Each row is a point. The points of each table are mixes of a few directions, plus a little noise. How many directions does each table use, and how many do they share? Where both have some left over, give the other angles between the two spaces (their principal angles), to ten degrees, smallest first.
In the rows, 128 means zero.

First:
[[ 99 102  29]
 [142 152 150]
 [147 158 161]
 [118 108 128]
 [135 121 172]]
Second:
[[155  86 106]
 [ 98 104 127]
 [ 74 175 159]
 [186 149 120]]
Directions: first 2, second 2, shared 1; angles 80

First:
[[140 131 123 117 131 137]
 [133 130 125 123 130 131]
 [153 135 115 104 134 147]
 [ 96 119 145 160 122 103]
 [164 139 108  93 138 155]
 [116 124 134 140 126 119]
 [184 145  98  75 141 171]
 [ 41 102 175 212 107  61]
 [127 127 129 129 127 127]]
Second (6 x 6):
[[132 128 125 144 127 119]
 [100 123 155   7 129 193]
 [133 129 122 152 128 114]
 [125 128 131 116 128 135]
 [139 130 117 179 127 101]
 [137 130 119 168 127 105]]
Directions: first 1, second 1, shared 0; angles 60

First, 7 rows:
[[ 44 108 226  56 153 192 148  92]
 [136 130 118 136 125 120 126 132]
 [154 133  98 150 121 107 122 140]
 [183 141  63 175 112  86 117 151]
 [149 132 103 147 122 113 123 136]
 [162 137  88 157 117 102 118 143]
 [ 67 113 201  76 146 174 141 102]]
Second, 9 rows:
[[148 120 148 142 111 156 142  89]
 [120 120 157 120 126 154 138 104]
 [163 138  82 158 119  95 117 149]
 [ 81 127 149  91 150 130 124 145]
 [ 73 125 156  85 153 133 125 144]
 [100 156  39 113 166  27  81 248]
 [137 114 173 131 112 177 150  71]
 [133 118 162 130 117 164 144  86]
 [195 133  88 182  98 116 130 114]]
Directions: first 1, second 2, shared 1

First:
[[128 155 133 115 154 134 127  81 131]
 [128 147 132 119 146 131 127  95 130]
 [128 101 123 142 101 123 129 177 125]
 [128 120 127 131 120 127 128 142 127]
 [127  96 123 144  97 122 130 184 125]
 [128 148 131 117 149 132 127  91 130]
 [127  85 122 149  86 119 130 205 124]
 [128 126 128 129 126 127 128 131 128]
 [129 195 139  94 195 141 125   7 135]
 [128 106 125 140 106 123 129 168 126]]
Second, 10 rows:
[[121 160 116 133 146 145 133 103 144]
 [144  57 154 117  89  91 117 183  92]
 [120 164 115 133 148 147 133 100 146]
 [137  89 143 122 106 108 122 158 108]
 [116 179 109 136 156 155 136  89 154]
 [144  56 155 117  88  90 117 184  91]
 [121 159 117 133 145 144 133 104 143]
 [135  95 140 123 110 111 123 154 111]
 [119 166 114 134 149 148 134  99 147]
 [122 156 118 132 143 142 132 107 142]]
Directions: first 1, second 1, shared 0; angles 40

First (8 x 11):
[[166 135  82 194 145 157 130 133 172 139 112]
 [ 83  73 124 105 104 113 176  94 132  74  87]
 [ 90 152 137 111  96 113  99  73  93 101 171]
 [149 184 111 157 116 144  66 110 120 145 180]
 [ 97 156 188 101 164  91 138 127  79 146 169]
 [166 104 140  94 136 140 131 202 143 163  95]
 [120 171 140 140 136 120 102 106 104 138 175]
 [152  51 104 120 127 147 183 178 180 120  38]]
Second:
[[122 120 115 101 122 136 145 122 126 116 121]
 [140 107 149 116 159 143  76 142  87 152 146]
 [138 161 160 217 136 100  96 137 150 151 142]
 [147 112 169 147 175 133  46 151  84 172 157]
 [107 132  84  85  88 130 205 106 161  85  99]
 [121 159 121 169 104 108 162 118 171 115 119]
 [136 163 150 212 125 100 118 132 160 143 138]
 [121  81 105  26 135 165 132 125  84 114 120]
 [104 153  81 119  72 116 229  99 189  77  95]
 [141  90 146  87 165 153  68 145  68 153 145]]
Directions: first 4, second 2, shared 0; angles 40, 50

First, 10 rows:
[[130 137  98 116 115 123 144 132 129 128 132 112]
 [125 119 162 142 142 135 109 123 127 129 125 146]
 [124 116 176 149 147 137 100 119 127 129 124 152]
 [130 142  73 105 105 118 161 136 129 128 133 101]
 [120  97 249 177 177 149  56 108 128 130 118 187]
 [126 123 144 135 134 130 120 127 127 128 126 135]
 [129 130 118 125 124 125 134 130 129 127 128 122]
 [132 143  74 106 106 117 161 138 130 127 132  99]
 [128 131 118 125 123 126 135 131 128 127 129 123]
 [131 144  69 104 106 116 162 138 127 127 132  98]]
Second (10 x 12):
[[145 138 121 125  37 190  90 136 137  95 211 178]
 [140 142 119 149  98 143  75 125 157  67 171 141]
 [121 121 132 123 156 111 150 127 118 151  99 114]
 [134 131 127 122  90 155 121 133 126 125 159 150]
 [121 121 133 121 155 111 154 128 116 156  97 114]
 [121 124 131 132 167 101 141 124 126 138  94 107]
 [123 123 131 125 149 115 145 127 121 145 106 117]
 [123 127 129 136 169  98 133 123 132 127  96 105]
 [123 122 132 121 143 119 149 129 118 151 109 122]
 [130 129 127 127 116 136 123 129 129 124 139 135]]
Directions: first 1, second 2, shared 0; angles 80
